Rows are points. Examples show where two turns around zero, p and q, send a point. Where does a point land after both, in the order given? Backwards means that the second turn is done in reverse. Each puzzle has new turns, and all numbers are rounded.

Turn p:
[-17 -32  41] -> [-39 -29  25]
[-38  11 -16] -> [-21   9 -36]
[  7  20 -16] -> [ 16  19 -10]
[26  7  4] -> [19  8 18]
[ 22  -6 -12] -> [25 -7  4]
Turn q:
[ -6 -26  -9] -> [  0 -28  -1]
[ 19 -11  -6] -> [ 17  -8 -12]
[-42   6 -23] -> [-47 -10  -1]
[28 14 -7] -> [ 17  17 -22]
[ 1 16 45] -> [14 28 36]
Where do these land?
p, then q: [ 34 -14  35] -> [29  5 41]
p, then q: [ -4   8 -29] -> [ -1   1 -30]
q, then p: [-26  18   2] -> [-28  12  -8]
p, then q: [-30  -3  -8] -> [-25 -15 -11]
q, then p: [ 36  12 -21] -> [ 37  10 -20]
q, then p backwards: [-10 -21  21] -> [ 21 -17  16]

Turn p:
[ 21   0 -43  19 -20   1] -> [  8  -7 -41  24 -26   3]
[-40 -25   8  16  26  21] -> [-25   1  11  17  47  19]
[-25 -21  10 -26  -6 -16] -> [-22 -28  12 -23  13  -8]
[-16   0  13  18  32  24] -> [-3 24 13 16 34 15]
[ 24  26  14 -31  23 -28] -> [ 31  13  13 -30  -1 -39]
[ 27 -25 -24 -28  -4  -2] -> [ 25 -30 -28 -19   0   2]
[-40  19  20 -19 -10   5] -> [-40  15  18 -27   2  -1]
[ 32  16   3  26 -20  14] -> [ 20  15   0  19 -35  19]
[ 19   9  -1  25 -22 -19] -> [  7  -4   4  23 -35  -9]
Turn q:
[-18  14 -20   2 -14  -2] -> [-16  11 -23   4  -7 -13]
[ 44 -24  30  14   0 -45] -> [ 49 -27  41  12 -16 -21]
[-20 -15  39 -11 -34   0] -> [-26 -19  22 -11 -41   8]
[-16  -4 -28 -15  43  11] -> [-11  -5 -18 -11  51   3]
[ 11  43 -24 -15 -23  23] -> [  1  51 -27 -19 -12   3]
[ 0 -2 19 16 23 -5] -> [ 0 -5 24 18 15  2]
[ -1 -11 -17   9   5  18] -> [  3  -5 -20   7  10  17]
Where do these land?
p, then q: [-14   5  27 -15 -19   2] -> [-25  -4  15 -21 -13   8]
p, then q: [ 20 -17 -25  36 -12   4] -> [ 20  -4 -27  35 -11  17]
q, then p: [-13 -22  20 -14  29  37] -> [ -4  11   6 -16  43  34]
q, then p: [ -4  18 -23 -10  -4  41] -> [-11  33 -35 -13   5   4]
p, then q: [ 28 -14  27  13  43 -16] -> [41  1 45 14 11  3]
q, then p backwards: [-16  26  15  10 -26 -31] -> [ -9  33   4  17 -15 -34]
q, then p: [-18 -14 -19 -16  24 -15] -> [  4 -18  -7  -1  34 -20]
p, then q: [ 17  18 -22  -4 -36 -22] -> [  6  -9 -29  -6 -39 -20]

Turn p:
[  0 -13  52  23   2 -22  -6 -14 -12] -> [-11 -12  48   9 -15 -19 -16 -26 -10]
[ -1 -19   1   7 -27 -23  -7  13  15] -> [ -9 -19  -2  -8 -25 -17 -16  15  15]
[  6 -34 -27  40 -20 -19  15  14 -23] -> [-28 -50 -14  18 -13  -4  -6  26 -25]
[ 26   4 -19  -2   0 -12   8  31  -5] -> [ 11  -2 -12  -5  -6 -14  11  35 -21]
[-10  28 -13 -16   5  44  13  17  22] -> [  9  31 -16  -1   5  27  39  10  24]
[-26  38 -14 -26  -2   8   9   3 -13] -> [-17  36 -27 -18  10   5  20 -12  -4]
[ -2  -9  25  22  23 -17 -46 -33   2] -> [  0   5  36  24  17 -12 -50 -18   7]
[ 21   3  45  12  -6  13 -46 -46  -5] -> [ 25  17  32  28 -18   9 -46 -42  -1]
[-19  23 -12 -12  31  23  15   3   8] -> [-1 23 -5 -1 33 13 32  0 11]
[  3  33 -21 -32   1  16  35 -14  23] -> [ 26  15 -38 -10  14  -1  40 -17  15]
[  4 -53 -17 -16  -7 -10  11  26 -12] -> [ -4 -44  -2 -35  -2  12  -6  30 -12]
Turn q:
[ -5  28  12   3  11   6 -46 -19 -11] -> [-13  14  19   3   5  10 -53   2  -4]
[ 31   0   9 -40  -4 -13  17  21  -7] -> [ 43  -7  11 -34 -14   0  14   0   1]
[-25  -3   5  10 -27  26  41  21  22] -> [-17   9  -8  15 -20  17  54  21   9]
[  4  -4  12  44  25  -3 -22 -16  -2] -> [-10   3  15  36  31 -19 -23  -3   0]
[-31 -19   6  14  36  10 -17 -33  12] -> [-46 -10  11   8  43   5 -10 -12  -1]
[-28   7  -7  10 -32   6  43   1 -27] -> [-10  16 -16  16 -33   9  35  -7 -35]
[ 14 -27  13 -31   1 -23  18  49  12] -> [ 26 -29  13 -35 -11 -24  35  22  11]
[  7  37 -46   5   7   1  -4  17 -28] -> [ 21  21 -41  -4  -2   0 -26  22 -31]
[  6 -24   4 -33 -34 -33   5  22  26] -> [  6 -24  -1 -34 -36 -22  23  -5  32]
[ 14  21   0  11  18   0 -21 -50  13] -> [ -6  26   3   8  30   7 -35 -31  17]
[ 12 -16  -7   7  -2  24 -14 -13 -10] -> [  5 -19  -5  21   7  19 -14  -7   1]
Where do these land?
p, then q backwards: [ -6  19  25   0  22  16 -26   9  21] -> [15 32 34 10  3  5  2 -5 21]
p, then q: [ 49 -28 -30  18   4 -17  46  24   9] -> [ 39 -49 -15  11  -2 -36  40   6 -15]
p, then q: [ -8  38  31  -8  -7   6  -6 -25  20] -> [ -4  46   1   1   0   2  -9 -30  24]
p, then q: [ 20 -13 -41   4  27 -11  19   2 -17] -> [ 20 -29 -11   1  27 -16   5  13 -35]
q, then p: [-14  -1  27  25 -14 -13 -22  -9   3] -> [-27   3  17  10 -16 -18 -15 -13  19]
q, then p backwards: [ -2   3  13   3  -8  22 -17 -35 -30] -> [  0 -11  16  17  -4  21 -21 -27 -29]
p, then q: [ 17 -32 -46 -14 -16   0  48  34   6] -> [ 26 -50 -38 -17  -4   2  46  15 -11]
p, then q backwards: [-33  -3  40 -15  29  -6  -2 -19  27] -> [ 15  -5  39 -13  18 -20  -3 -32  36]
q, then p backwards: [-11  -4   2   7  -9  29 -14   2 -17] -> [  4 -16  -7  24  -7  17  -9   4 -16]
q, then p: [-13  28  25   5 -16  -7 -10  10 -44] -> [-20  21   6   1 -43   1 -16 -12 -29]
q, then p: [ 33 -33 -38 -37   1 -19   2  17  21] -> [ 46 -37 -24 -31  19  -4  -9  20  10]
q, then p: [-32  26  -7  13 -13  -1 -19 -11   2] -> [-34  28 -15   4  -4   3 -12  -1  13]

Turn p:
[ -9  13  33  -9   5 -16  -4   4   0  -5 -13 -12] -> [ -8   0  27 -12  -5 -18  -8  -1  -3  -8 -17 -19]
[ -2 -28 -22 -20 -20   0 -12 -30   1  -1  -5  18] -> [  3 -19 -33   0   8   4  -6 -21  -2   0 -22  31]
[-15 -21  -4   5 -12  12  19 -12   6  -8   5  13] -> [-18 -25  -9  11  -2  15  14  -4   0  -1   1  14]
[  1  19   6  -3  26 -20  16   0   6  -5  -3 -16] -> [  1   7  10  -9   8 -23  21   3  -4  -2   3 -27]
[ -5 -28 -12  13  -1  20  -8 -25   6   2 -16  17] -> [ -8  -8 -10  18  24  25   3 -12   8   3 -17  23]
[  8  23  12   4   2 -19  -2   5  18  -7   1   7] -> [  2  12  14   3 -10 -28   9   6  12  -9  -2   1]
[ 17   3  25   3  15  -1   5   5   7   1  20 -21] -> [ 15  -7  28  -5  -5  -8   4  -3  10  13  17 -19]
[  0   1 -24  22 -23   4  -6  10 -20   9   5 -15] -> [ -1   9 -24  22  -5  11 -27   6  -5   3  19  -8]
[  3  -4  12  -3  19 -20   0  18  -5  -2   3   6] -> [  5  -3  16 -11   5 -16   2  23  -9   9  -2  -1]
[ 21  27  25  -9   9  -9  14   7 -11   4  -6   1] -> [ 12  19  28  -7 -15 -15  10  -4 -21  -2   1  -9]
[ -2  12 -20   3  -5  19 -16  15 -17 -16   6  -8] -> [  5  10 -11  -6   5  14 -21   8   0 -22  24   0]
[ -3 -25 -15  -9  -9  17   2   5  17   9 -11   2] -> [  6 -10 -19   1  -4  28   6   5  10   4 -19   5]
[-15   9 -16   2  -6  13  -9  -4  -7  19  13   7] -> [-16  16 -18  -7  -3  10  -9  -6   5  11  12  10]
Turn q:
[  0  -2  24  -1  11 -13 -13   0  -2  -7  -5   6] -> [ -3  -8   9   1   8 -20  -2   0  -7   1 -13  18]
[ -6  12   5  -4   3  -3 -20  16  -8  12   3 -13] -> [-11   5  11   4  15  -4 -12  13 -12  13  -3 -10]
[15 -3 -1 -6 -6 -2 97 27  5  8  6  6] -> [ 20  -4 -13 -34   1  37  82 -15  -6  10  17  -8]
[ 17  -3 -13   5   9 -10 -20 -16   1 -31  -1 -19] -> [ 23 -12  -5   1 -11 -23 -21  16   0 -22  -6 -10]
[ 15  -1  -4  -3  -6  10 -17   6   7  -2   6  -2] -> [  6   2  14   0  -7   2 -12  17   8   2   7   1]
[-16  -5   0 -11 -16 -10  -5  -9  10  13 -14  -5] -> [-14  21  -6 -10 -11 -10  -8 -12   1   9  -6  -4]
[-24   1  -2   5  12   3 -16 -15  19  11   3  -6] -> [-20   2   0   8   7 -14 -14 -12  22  -2  -5 -14]
[  4   7  10  -7   8  22   3  -1 -13  10 -15   1] -> [  9   6   8   3  14  21  -5  -8   0   7 -17   7]
[  8  27  -3   1  -2   1 -19 -11  -4   5   4  13] -> [  6  17  -4  21  14  -5 -12  10   5   0   8  11]
[ -3  -9   3 -13  -2   6  -2  -8  -3   5  17   7] -> [ -4  -4   1 -10   5   4 -11  -9   5   2  16   9]
[  5  -5 -20   2   9  -2   1  -5 -20  10   3  11] -> [  1 -10 -26   5   5  15  -9   6  -1   4   4   5]
[-12  -5   4  16 -10  -3   6 -10 -13 -30   5 -13] -> [  7 -12   2   9 -14  -9  -1 -17 -22 -23   5  -9]
[-13  -6 -14  -5  -7   1  11  29  29 -13 -10  12] -> [-24  10   7 -15 -18   8  26  15  10 -18  -3  -4]
[11 -8  9 22 -3  1 -5 -4 -6 10 -1  1] -> [  6 -12   2  18 -10  -2  -1  -3   1  17  -2   5]
Where do these land?
p, then q backwards: [  8   3  -2   4 -22 -16 -22   9 -11 -23 -15  14] -> [  4   8  -1   0   4  -4 -31 -15 -11 -30 -10   9]
p, then q backwards: [ -5   6   2  -1  12  -7   3  24 -19  24 -15 -19] -> [  0  11 -14 -11 -12  -3  -8  18  -7  12 -11 -32]
p, then q backwards: [ -3  10 -19  10 -24  18 -13 -16   1 -18 -24   8] -> [-22  14 -13   3   6  15  -2 -23  -9 -17 -13  25]
q, then p backwards: [  7 -27 -14 -19   0  23 -17  16   8  22  17   0] -> [-24 -14  15   3   5  22 -19  23   0  12  26  -9]
q, then p: [ 15  -7   6 -17 -23 -10  10 -18   8  -8  -9  -2] -> [ 16   8 -10  -3 -21 -19   2 -18  -9  -7  -2  13]
q, then p: [-14  -8  -5 -14   1  23   9  23  22  14   4  -9] -> [-13  -8  10 -24 -14  17   7 -13  16  -3  -6 -21]
p, then q: [ 21  11 -17  22   9  -5   2 -14  10  -3  22   4] -> [  6 -13 -14  11  10 -14  23   5  17   4  24  -3]
q, then p: [-20 -10 -14  17  13 -18 -25   9 -11  -7   1  -7] -> [-14 -13 -14   5  17   1 -28  24  -3  -3  -6 -11]
p, then q backwards: [ 10  17  11   1   6  14  11  -5   7   4  11 -14] -> [ -3   1   5   3 -17  13  17  -2  16   2  11 -10]
p, then q: [ 12  14  18  12  12 -15  19  -8  10  11 -16  20] -> [  6   8  -7  14   8  -6  33 -19 -17  12 -12   5]
p, then q: [ -9  14   8  -8  -3  -8  -7 -12  -8   6  21  -8] -> [ -8   8 -10  -9   6 -20 -16  -8  -1   4  14   0]
q, then p: [-20 -10  -3  -1  -2  -4  16   3 -17 -22 -14  26] -> [-16 -10 -12   3   8  12   6  -3 -22 -27   4  20]
q, then p: [  5  -6   9 -18  20   8   7 -11   9  -6  15   1] -> [ 15 -15   7 -17   9  -6  16  -4  10   2  -9   9]
q, then p backwards: [ -7  -6  20  12   2  -3   7   1  -8   6   4 -14] -> [  4  -9  14  -2   3  -8  13 -18  -6   5   1  -7]

Turn p:
[  5   7   2  -5  17  -8  14 -15  48   4  20 -20   6  25] -> [ 28  29 -12  12  24  -9   7  16  30   3  13 -25  -4  -1]
[ 21 -19 -19   7  -2  -8   4  -1  -2  22 -30  -1  27  15] -> [  2  -1 -30  -6  -6  -3   9 -21  -9 -13 -23 -28  15  20]
[ 14 -11  -1  20 -12  36  20  20  20  36   4 -17 -23  23] -> [ 14  -7  -5  23 -14   4   4  19   8  49 -29 -35  -3   9]
[ 14  14  13  11  25 -33 -33 -11 -29 -13  15  -9 -20  -7] -> [ 13 -10   6 -11  26 -28 -25  -8 -30 -14   7  18 -23 -28]
[ 21  15 -16   3 -25  10  16   0 -20   7  23  -3  17   3] -> [  4  19 -15  -7 -21   0  18  -7 -27  28  10   0  10  -7]
[ -2   7   3   1 -12 -13 -23 -20  22 -26   9  25  28 -38] -> [ -7   2 -20  16  -1  18   5 -18  14 -32  30  33   4 -27]
[ 27   2   5  -9  -7 -19  12  12  15 -20 -15  18   3   5] -> [  3   0 -17  -5 -22 -24  20   6  16 -22  -4   9  -8   2]
[  9  19 -11   9  40 -19   1   6  -6  -5  -9  19 -28  -7] -> [  2  -7  21  -1  25 -27  19   3  -8 -17 -27  14 -10 -19]
[-37  -9   9 -40   1   4  40  31  -3  -4  -3  24   6  13] -> [-21   7  25 -13 -10  -7  14  34  21   1   5  16  31  45]
[-14 -15 -28  -2 -46  15  -3 -17 -12  14 -31  16 -20  -3] -> [-45  -8  -1  -2 -17  19   5 -40   7  22 -18  -1 -15  20]
[ -8  13  26   5 -11  28  10 -28  -3   2   8  -2  -5  -5] -> [ 14  -4  26   7 -13   9  -5 -18  12  23  23  -2   3  -9]
[-37   5  18  26 -13  -3  -8   0  11  -6  19 -35  34   9] -> [ -2  29   2  24  -6  16 -42  12  -6  -8  31 -25  17  -8]
[ -4 -26 -13 -13  29   9  12  11 -22 -26 -16   0 -20  13] -> [ -8 -22  25 -20  10  -2  19  20 -14 -15  -6  -9 -19  28]
[  2 -38   3 -11  -4 -12 -17   4   5  28  14  34  11 -40] -> [-15 -39 -38  10  19   9  -1  -6   7   3   3  34  30   4]
[-15   9   8   7   7 -21  -7  -8   3  29  10 -41 -14 -54] -> [-15 -12  -2 -17  31   7 -35   2  11  16   0  -9  19 -56]
[  5  25   2  -9  15  34 -38  14 -29 -41 -19  -7  -3  47] -> [ 35  20  36 -13 -23  17 -12   5 -34 -25 -16  12 -45  27]
Turn q:
[-22   8  18  20 -10 -36  -8 -32  30 -22  -7 -24 -11   5] -> [ -4  24  18  26   8 -19   8 -30  -8 -29 -16 -39  -6  16]
[ 35  18  -3   1  13  20 -27  60  -5  -9   1  20  -4  18] -> [  6   8  -5 -39 -11 -12 -41  54  10  -5  15   6   3 -19]
[ 10  -4  -7 -19   1  44 -15 -25  -8   8 -27 -17  29  18] -> [ -7 -25 -15 -21   8  47  -8   4  23  -1 -28  -7  -1  23]
[ 30   5  10 -28 -30  -8  -6 -11 -13  26  -8   8   1  12] -> [  2  -1   8 -26 -36   7  -6  -6  -9  15 -17  17  -4  32]
[ 10 -10   3  14  -2  -2 -26  19 -24   4   4  31 -15 -12] -> [ -1   4 -10  -9   7 -17 -30  10 -25  -1  12  33  -3  -2]
[-23 -12  11  -1  35 -22  12  17  21  -7  30   5  -5 -18] -> [  9  18  12  18  24 -27  22  -1  10   4  29   5  28 -16]
[ 17  30 -37  17  12   0  23  30 -11  25  25 -12  36   0] -> [ 34  -8 -31  17 -35  14 -11  18  17  31  31 -16   4 -20]
[ -8 -16  27  18  -1 -49 -16  17  -2 -10 -24 -19 -28  -1] -> [-15   9  11   4  13 -50  -7   2 -41  -4  -5 -27  14  17]
[ 18  21 -23  -9  27 -21 -11  -5   2   8   3   9  -9 -18] -> [ 23  21 -32 -17  -6 -21   2 -15   8   7  -2   5   6 -10]
[  8  -9   7  -7  -1 -24  25 -47  12 -26   4 -12  12 -18] -> [ 28  -2  17  13   2   8  33 -38 -12 -14 -25 -10  13  -4]
[-20   6   1  -6 -16  22 -13  16  12 -10  -5  11  -9 -36] -> [-28   2  13  -3  13  -4 -23 -17  11   6  -2  13  -4 -32]
[ -8 -37  -9   7 -16  11   5 -25  15  32   6   7  13   7] -> [ -1 -30   1  31   0   6   7 -10  19  -1  -5  27  -8  31]
[  9  27  10  -9  17  14  16  -8 -13 -26  32 -22 -31 -23] -> [ 25  17  14 -29  22   7  20 -16  -9  12  19 -17 -24 -33]
[-14  -7  28  20 -14  35  32  -7 -17   9 -37  10 -10  28] -> [-32  -7  11  18   9  26  15  41 -20   8 -29   6 -32  10]
[-37  14  -5  -2  -7 -21   2   5   1 -10  18  -6  34  20] -> [-14  16   1  26 -20  21   4  -7   5 -15  30 -21  24   4]
[ -5 -36 -31 -14  -9  37   6  -5   0   6 -17  12  -2  20] -> [-26 -45 -14  -7   0  13  14  13  19 -15  -8  25 -10   5]
Where do these land?
p, then q: [  1  14  10  12  15 -22  14  25  17  19   7 -11   7  14] -> [  9   7 -13   5 -16 -15 -25   5  -2   8  -6 -28  25  -8]
q, then p: [  9  -2   6   4 -14   5  -7 -40   8   6 -38  10  -8 -32] -> [ -8 -15  22  -8   6  -2   3 -46  14 -24 -26  -9 -11   9]
p, then q backwards: [ 19   0 -33 -23  -2  -9  25  10 -57  10   9  -8  -5  18] -> [ 15  -3  23 -32   6 -28   1   4 -40   9 -21 -10 -42   1]
q, then p: [-10   2  -9   6 -10   5 -71  -5  11 -14   4 -10  14  29] -> [ 15  32   1   8  14  27 -17  13  -2 -28  21   7 -52  14]
p, then q backwards: [-12  13   2  15   0 -18   6 -40  14   4  12 -20   6  18] -> [-22  25   6  15  14 -12 -16   3  13  -6  24 -22  -8 -18]
q, then p: [ -4   6  13   9   8 -11  16   5  11  11 -23  27  10 -22] -> [ -9   2   2  12 -12  -5  -2 -21  -3 -16 -28   2  26 -16]
p, then q: [-13   2  16  11  11 -15  18  16 -43 -14  -1   9   9  -5] -> [ -6   8  17   4  -4  17  -6  -4 -37  -4  18   4  34   9]
p, then q: [  2  -2  11   3  -2  32 -10  11 -10 -16  11 -22  23 -10] -> [  5 -23  15 -21   1  21 -26   5  -3   9  15  11 -12  -7]
p, then q: [  2 -12 -12  11  -2 -14 -21   6   8 -11 -36 -14 -28   7] -> [-32  -5  -4 -15  23 -26   7  -9  -8 -16 -12 -20  -9  -2]
p, then q backwards: [ 27   9  -4  17 -30  -3  23   5  -3 -15  12  30   9 -25] -> [-14  -2 -36 -14  -7 -25  38  11  -6   2   4  23  -6  -5]
p, then q: [-15  -2  13  12   7  63  15  11   0   3 -26   9  18  29] -> [  3 -19  39   6  -8  29 -19  37  -7   0 -24 -21 -23  25]
p, then q backwards: [-14  16  12  17   9  -6   7  22   4  51  12  -5 -38  -3] -> [  8  -5  27  13   9   7   9  29  23  19 -34  -3   6 -40]
q, then p: [-17 -23  -9  -3 -19 -11 -13  15  11  -7  18  -3  15 -12] -> [  1  -4 -13  24   9   4 -14  -8  -5 -12  37   2   5   1]
p, then q backwards: [ 21 -12 -32 -11  17   3 -34 -72  14 -13  22 -10  12 -21] -> [-24   5 -24   5  29  32  -7 -46 -33 -20  44 -19 -14 -25]
q, then p backwards: [-21  26  -3   3   8   4  24  10   6 -16   8   7   7 -11] -> [ -5  25 -10  20  -7   4  10  -7  21  -8  13  -9   5 -19]
q, then p: [-3 -8 14 16 10 15 22  9  7 -4 11 15 -2 15] -> [  4 -14   9  17 -13 -13   6  28  -4  -1  -9   7   8 -11]
p, then q: [ 27 -27   4 -97  -7 -19 -15  13   3   6  -3  -4 -49  11] -> [-33   4 -11 -48 -31 -53  43  21  49 -15   1  38  17  21]
